Every row gives one point. Examples show where two turns around zero, p and q, send a point. Write where each new point lands after one turn and then the other. Backwards means that the second turn is done in reverse. Each puzzle has new turns, and all numbers are rounded.
In the rows, 128 means zero.

Turn p:
[124 108 102] -> [115  98 121]
[130  84 144] -> [124 105 169]
[119 155  92] -> [118 128  83]
[104 103 125] -> [ 99 115 142]
[112 147 120] -> [115 142 110]
[179 170 185] -> [197 179 144]
Turn q:
[ 89  96 144] -> [124  77 113]
[152 145 147] -> [124 142 160]
[ 99 167 123] -> [ 83 140 112]
[173 104  98] -> [182 153 127]
Where do these land?
q, then p: [159  78 137] -> [178 110 155]
p, then q: [105 116 125] -> [114 109 117]
q, then p: [127 139  82] -> [133 127  81]
q, then p backwards: [ 87 102 140] -> [133 104  84]
q, then p: [168 174 123] -> [136 187 112]
q, then p: [122 158 161] -> [ 98 154 149]

Turn p:
[107 140 107 145 132 146] -> [109 139 112 148 129 150]
[115 134 145 142 107 142] -> [119 144 152 132 118 144]
[131 156 122 152 140 129] -> [120 134 129 161 147 128]
[138 116 117 149 130 151] -> [127 108 129 139 131 157]
[115 122 101 128 109 129] -> [130 132 109 136 101 139]
[153 135 152  31 148 109] -> [176 150 109  57 160  81]
[157 112 134 136 122  96] -> [146  99 143 134 118 101]
[108 110 145 141 137 121] -> [ 98 118 139 118 121 123]
Turn q:
[107 117 122 132 141 142] -> [125 132 110 141 144 143]
[118 143 111 144 155 116] -> [132 150 119 144 148 105]
[135 137 175 125 144 110] -> [ 98 114 160 116 148 112]
[123  82 142 128 141 120] -> [134  91 119 121 159 138]
[131 109 100 118 144 144] -> [148 140 102 116 140 144]
[118 136 167 130 139 128] -> [ 96 121 149 132 144 129]
[138 144 102 111 135 141] -> [135 159 115 112 118 130]
[113 143  97 117 111 118] -> [130 139 100 135 100 113]
[169 142 135 148  43 133] -> [155 108 176 137  51 139]
Where do these land?
p, then q: [164 113 112 155 157 154] -> [155 123 122 127 173 163]
p, then q: [124 138 155 124 137 103] -> [108 115 129 125 135  98]
q, then p: [109 143 145 130  92  94] -> [111 119 144 130  77 117]
q, then p: [162 137 119 102 113 141] -> [162 156 133 109 124 131]
p, then q backwards: [142 117 102 110 152 146] -> [118  88 113 115 140 130]
p, then q: [ 96 166 120 157 117 120] -> [118 143 141 181 120 114]
p, then q: [120  92 155 117 145 155] -> [ 98 122 101 100 135 156]
p, then q: [124 158 112 127  96 111] -> [141 139 157 146 103 108]
p, then q: [111  88 131 130 143 128] -> [119 107  92 124 123 145]
